Each row is a point. Each copy is the shape, with its points in the same order, stretched, turned, moved and blurred by noise. Some copies are also mirrored. Which?
In the rows, zero is written as 128.

Shape:
[[183  94  91]
 [137 105 172]
 [ 30 130 195]
 [142 158 151]
 [120  84 132]
 [167 160 116]
 [100 124 141]
 [134 148  77]
 [ 95 182 128]]
Copy 1 (9 x 3):
[[192  98  94]
 [157 126 175]
 [ 58 122 209]
 [135 163 138]
 [133  90 140]
 [147 159 113]
 [117 120 142]
 [124 127  83]
 [ 87 158 130]]
Copy 1 is: only turned
Copy 2 (9 x 3):
[[177  78 110]
 [165 130 169]
 [ 85 156 224]
 [144 154 128]
 [147  89 168]
 [150 139  94]
 [120 120 162]
 [115 105  97]
 [ 90 155 129]]
Copy 2 is: only turned

Shape:
[[101  84 150 124]
 [182  76 178 136]
 [174 135  76 129]
 [ 94 166 157 128]
 [158  92 101 161]
 [ 97 125 164  83]
 [106  88 141 110]
 [159 102 110  77]
 [170 106 173  78]
 [150 152 113 148]]
Copy 1 (10 x 4):
[[150  86 153 180]
 [213 109 147 156]
 [137 129  83 104]
 [106 153 154 172]
 [161 102  77 143]
 [130 113 192 146]
 [141  84 154 159]
 [154  90 143 100]
 [186 117 180 118]
 [133 151  97 129]]
Copy 1 is: only turned
Copy 2 (10 x 4):
[[ 56  91 126 133]
 [101  79 198 145]
 [159 180 162 144]
 [128 101  81  95]
 [115 138 148 178]
 [ 71  89 127  77]
 [ 56 104 137 122]
 [ 91 149 198 107]
 [ 99  86 209  83]
 [167 141 119 137]]
Copy 2 is: mirrored
Copy 3 (10 x 4):
[[ 72 125 111 142]
 [ 79 193 172 148]
 [190 160 106 141]
 [137  78 149 137]
 [132 169 107 180]
 [ 97  96 132  93]
 [ 81 127 105 124]
 [133 162 103  89]
 [100 163 165  82]
 [174 130 143 162]]
Copy 3 is: mirrored

Shape (11 x 8):
[[142 125  43 128 101 122 181  93]
 [113  96 127 166 167  27 106 126]
 [119 152 155 172 160  83 112 130]
 [125  85  98 156 197  67  95 133]
 [103 102 151 131 140  91  77 103]
 [124 150 164 119 139 122 120 130]
 [137 185 138  49 108 134 145 157]
 [152 204 125  92  94 136  84 150]
 [154 129 144 121  91 125 123 169]
 [ 63  95 120 181 180  83  91 151]
 [176 166 134  93 125 167 130 135]]
Copy 1, 11 rows:
[[210 170 106 122 158 117 154 104]
 [ 76 121  94 151 144  46 113 138]
 [ 73 130 143 154 155  85  85 144]
 [ 86 120 102 100 173  57  95 159]
 [ 68 119 100 134 133 114 121 138]
 [ 87 128 156 130 129 119  97 126]
 [112 154 158 115  65 125  77 104]
 [107 128 144 138  87 155  45 145]
 [112  87 136 149 114 134  87 102]
 [ 66 142  89 102 204  71  82 119]
 [129 120 169 111 116 151  94 136]]
Copy 1 is: mirrored
Copy 2 (11 x 8):
[[136 164  94 159  31 148 193 179]
 [134 189 153 200  87 117  82  61]
 [102 168 155 130 133 102  93  93]
 [162 181 117 201  80 149  72 110]
 [115 115 116 164 115 135 105  72]
 [115 103 146 106 133 111 102 116]
 [137  60 130  69 105  60 115 148]
 [110 114  84  90 139  28 115 149]
 [140 106 141 145 151  82 141 146]
 [ 93 157 147 208 102 138  64 110]
 [153  99 103  72 142 105 130 176]]
Copy 2 is: mirrored
Copy 3:
[[174 134  38 171  99 127 128 132]
 [122 155 177 168 171 143  72  94]
 [109 139 153 136 157 156 107 156]
 [158 140 161 153 199 145  99  85]
 [109 152 183 130 131 142 134 100]
 [108 128 141 108 128 119 147 161]
 [130 132 100  64  85  58 138 170]
 [145 120 121  52  63 115 121 179]
 [106  78 126  99  95 101 116 147]
 [106 156 137 127 203 171  97  90]
 [152  91 111  90 102 103 171 180]]
Copy 3 is: only turned
